Each row of a before or after table is a point. One or more steps were done to the points. Then noise was added and the rows were shuffled. The steps act on columns, c1 being the first. Name the steps. A step turns or swaps two columns, mirrors them in a line or flattens them onto one, adds a multiple of one to another, or multiplies or shifts one. Angles are multiples of 10 degrees, from the lower column toward the higher: turns from -170 to 170, lines from 10 to 170 but not 90. Use the fewest steps. Two steps may share a column if one is a turn and the other turns, adds or multiplies; they go together, in the order done. Otherwise the lowest column goes first.
In the rows, zero is written as 128.

Before (12 x 3):
[[ 36 195  65]
 [151 102 138]
 [ 88 175 131]
 [103 150 160]
 [113 103 145]
 [159 114  82]
 [169  69 125]
 [ 88 137 107]
 [124  79 113]
 [118  45 168]
 [ 60 168  50]
 [ 63 144  84]]
After (12 x 3):
[[149 103 126]
 [ 84 140 129]
 [120  79 121]
 [ 49 139 120]
 [131 115  76]
 [120 156 166]
 [ 30 169  96]
 [162  68 101]
 [ 17 194 121]
 [126 104 152]
 [142  45 169]
 [ 95 177 150]]
Steps: turn c1 and c3 by -30 degrees

Before (12 x 8):
[[ 92 105 120  90 147 120 127 167]
 [116 125 160 133 136 110 127 144]
 [ 94 138 134  86 121 136 135 123]
 [109 118 116 145 118 102  92 111]
 [169 138 122 132 137 128  80 159]
 [108 122 118 138 144 111 131 108]
 [210 134 128 143  82 113 139 134]
 [102  95 130 118 136 147 146 110]
 [ 97 132 124 149 152 123 148 104]
 [116 131 122  64 144 114 124 108]
 [157 123 151 144 151 111   7 139]
 [ 95 136 126 127 130 139 127 135]]
After, 12 rows:
[[ 95 153 134  88 128 136 138 143]
 [100  45 130 119 103 150 146 155]
 [ 97 149 126 129 136 139 131 113]
 [117 120 150 135 140 111 129  94]
 [171 151 123 133 152 124  81  68]
 [117 135 121  62  90 113 122 154]
 [ 99 139 124 148  82 125 147 160]
 [ 93  69 118  88 152 120 126  50]
 [105 112 121 140  93 112 134 153]
 [157 114 143 145 120 112   5  99]
 [109 103 121 142 117 103  94 160]
 [211 142 128 141 175 112 138 139]]
Steps: multiply c2 by 2.5; multiply c3 by 0.7; multiply c8 by 2; turn c5 and c8 by -150 degrees

Before (9 x 12):
[[168 127 117 117 174 158 108  95 150 181 102 133]
 [145 128 202  93 148 170  48  98 159  74  71 122]
 [127 175 249  59  81 135  75 188  99 116  41  63]
 [150 192 125  88  53 139 109 175 133 100  34 113]
 [126  92  58 110 111 143 156 109 201 177 168 162]
 [161 101 129  59 102 169 107 114  82 175 123 207]
 [ 98 157 104  96 163 173  75 149 120 135 151 110]
 [137 107  80 136 128 149 202 134 121 142 148 167]
 [172 133  91 194  36 116 135 161 165 155 121 180]]
After, 9 rows:
[[180 146 200 110 138  76  47  97 161  73 158 125]
 [218  91 129 139  40  80 111 179 134 100 160 112]
 [120  89 127 125 135  54 107 115  85 175 167 204]
 [130  53  91 106  79 193 134 163 160 159 175 179]
 [ 85  92  62 125 148 105 157 106 201 178 122 167]
 [112 174 102 104 125  81  77 148 119 132  99 107]
 [216 112 247 160  69  62  71 190  99 114 148  64]
 [106 119  83  99 149 126 197 135 113 139 139 168]
 [147 166 121 110 153 103 113  93 148 182 173 137]]
Steps: turn c1 and c11 by 100 degrees; turn c2 and c5 by -60 degrees; turn c4 and c6 by 120 degrees

Before, 13 rows:
[[115 123 175 111 118 106 139 133 114  94 170 158 149 116 203 172 226 111
  161 221]
 [ 94  59  94 189 121 136 159 111 187 173 207 130  93 100  81  66 107 111
   82 123]
 [160 149  89  15 152 160 174 179 143 133 158 138 103 144 137 168 199 140
   81  96]
 [117 106 160 153 150  81 197 164 159 134 169 129  98 108 103 173  83 108
   87 121]
 [ 91  85 146 166 165 128 142 141  79 102 180 151 121 168 181 184 135 152
  108 145]
 [ 86 116 161 154 132 169 150 171 153 128 161 182 134 117 163 172  88 140
  171 181]
 [ 81  96 142 193 104 187 151 123 225 155 146  95 126 174 148  72 168 154
   89 140]
 [102  31 167 104 111 141 155 127 178 115  88 157 148  74  58 115  91 161
    7 146]
 [ 92 110  97 187  99 140 151 142 167  48 140 154 206  77 187  70 101 142
   77 155]
 [130  42 186 132 169 140 172 137 159 154 236 159 157 178 142 109  71 111
   92 169]
 [121 122 111 232 180  75 154 135 145 103 109 171  89  92 116 114 124 185
  155  81]
 [185  82 156 108  83 129 167 214 132 112 176  90 130 105  96 109 168 172
  100 134]
 [127 102 162 143  67 133  83 160 129 131  84 202 131 136 194 139 200  79
  140 209]]
After:
[[123 124 137 233 176  78 151 135 148 103 107 170  92 103 117 116 129 198
  155  77]
 [ 87  88 126 166 167 129 138 139  77  97 179 152 120 178 182 182 138 161
  108 143]
 [120 106 118 147  76 134  84 160 128 135  82 204 126 146 193 144 199  69
  135 207]
 [115 122 127 111 126 108 138 133 112  90 170 155 145 128 202 179 229 105
  156 226]
 [ 91 112 121 187  96 141 151 142 164  47 137 151 204  84 186  69 100 145
   76 159]
 [116 101 132 158 151  82 197 168 159 132 168 130  96 119 105 173  83 103
   92 120]
 [ 98  34 127 106 120 141 155 124 178 113  87 158 150  88  57 112  91 175
    8 149]
 [ 78  93 126 194 107 189 150 124 226 156 147  96 125 180 148  66 169 162
   91 136]
 [159 149 131  16 144 157 176 182 141 137 156 138 105 158 137 169 200 140
   80  91]
 [186  78 119 110  93 124 166 216 134 115 181  92 126 114  95 108 166 184
   97 133]
 [132  40 137 134 176 141 173 135 155 148 235 157 159 188 140 107  65 102
   95 167]
 [ 86 116 126 157 137 172 151 170 156 127 161 180 141 127 165 169  84 144
  171 184]
 [ 97  61 126 184 116 136 158 112 189 169 208 128  94 108  84  67 107 109
   82 120]]
Steps: flatten c3 and c5 onto the line at 80 degrees; shift c14 by 10; multiply c18 by 1.3

Before, 10 rows:
[[201 205 113 134 203 149  86 142 169 107  27 180  85  99  65  80  82  74
  172 106 108 106 222  70 174  98 128 158 185 157  67 117  89 118  67  97
   80 201 131 132  81 118  90 156 206  95 114  76]
 [248 143  41 114 147 153 171 134 142 124 108 131 167  67 156 159 158 140
   95  98 165 184 159 131 150  95 186 105 162 171 108 151  54 181 132 104
  160 150 141  67 158 111 180  77 156  93  82 177]
 [175  68 183  94 223  92 201  92 119 185 141 116 138 119 133 159  57  39
   62 163  72 125 116 125  97 104 113 141 158 167 167 105 113 154  82 105
   75 179 110  98 117 107 138  62 177  93 136 153]
 [176 121  61 131 109  83 112 100 107  95 139  82 101 191  78 107 186 165
  142 159  87  86 172  93 111 161 172  99  88 157 142 138 128 208  55 149
  174  79  64  98 187  95 140  52 105 144  78 106]
 [234 176  65 162 172 155  79 126 201 147 144 152 166  73  87  67 126  49
  122  97 185 152 178  68 112 210  95 201 152 170 140  65  69  70  55 130
  135  88 145 159 154 204 114  73 134 146 159  94]
 [224 171 174  40 102 152 116  52 122 151 127 145 208 157 110 156 117 146
  149  54 147 165 116 104 112 192  57 149  64  69  52 127 106 185 107 133
  192 166 165 127  68 213  97  77 170 177  58 101]
 [158 113 156 140 118 142 108  85 242 112 157 113 186 192 113  49 167 105
  109 165  91 143 114 162  54  81 134 156  82 159  27 122  37 130 136  58
   64  69  67 145 119 220 146 160  78 158  48 116]
 [204 148  76 127 148  63 204 135 125 212  35 192 163 162 191 177 182 134
   67 151  99  83 191  60  78  90  71  83  66 133 101  72 159 148  57 156
   70 121  87 116  95 158 102 150 134 210 103 118]
 [145 184 174  90 128 118 157  52 129 149 161  72  88 176 168 121 127 107
  167 176 110  79 139 127  99 196 102  64 117 170 103 169 148 118 151 196
  131  94  74 159  77  91  74 139 103 156 166  78]
 [137 100 132  33 103 191 151 131 103 185 141 101  80 175 185  72  73 117
  169  83  57  97 118 134 197 122 130 198 128 162 139  84  60 130 165 121
  135 134 105  59 126 128 104 140 161 185 113 185]]
After, 10 rows:
[[244 141  45  84 150 154 169 133 142 128 103 135 167  65 154 158 158 141
   96  99 164 185 158 128 148  94 187 102 127 133 106 151  55 179 132 141
  159 150 101  69 159 109 182  79 153  94  82 178]
 [233 173  65  98 172 153  78 128 199 147 141 150 165  73  89  66 128  49
  124  99 189 155 173  67 109 210  92 198 134 179 138  65  68  70  54 148
  133  89 132 159 155 204 114  72 132 144 156  95]
 [157 113 154 103 121 145 103  85 244 109 154 114 186 194 112  52 166 103
  106 166  94 146 114 164  55  83 132 157  65 151  27 125  37 129 134  67
   66  70  57 148 118 218 147 159  79 162  47 115]
 [220 170 171 152 102 154 118  55 119 152 128 143 206 160 111 158 118 146
  151  52 146 166 119 102 111 194  51 148  82  23  53 126 105 186 106 166
  191 165 133 129  65 216  96  75 169 179  59 104]
 [175  67 183  79 227  92 200  91 119 183 139 115 136 120 132 161  55  38
   60 163  71 125 116 123  98 107 110 141 123 105 166 107 112 152  82 113
   75 177 102  99 118 106 138  61 174  91 133 156]
 [138 101 129  62 101 188 152 134 105 187 140  99  80 173 184  70  75 118
  168  83  58  97 114 136 198 123 133 196  83  51 138  83  63 128 164 100
  135 135 118  56 126 129 103 138 162 188 114 184]
 [202 146  74 119 148  65 203 134 122 213  30 193 161 163 193 179 181 137
   64 151 102  85 189  60  81  85  75  82  65 129 101  74 162 151  54  87
   70 120 156 119  94 159 104 152 130 206 107 119]
 [145 179 173  76 124 115 160  54 127 150 161  68  87 177 168 118 128 110
  171 178 112  81 142 129 102 196 101  65  79 105 100 173 147 117 153  74
  129  94 196 160  75  86  77 139 105 160 165  77]
 [203 207 114 105 200 152  88 143 172 106  30 180  89  99  65  82  80  73
  173 107 107 106 219  69 174 101 129 157 171 144  67 118  86 116  66 130
   81 199  94 128  82 121  90 154 207  95 114  76]
 [179 121  62 101 109  78 111 100 104  95 143  82 103 190  78 107 185 166
  141 161  87  85 172  92 112 159 168  96  70 139 143 137 130 209  54  64
  171  78 152 103 188  95 139  52 106 146  73 107]]
Steps: turn c4 and c30 by 70 degrees; add 0.7 times c4 to c29; swap c36 and c39
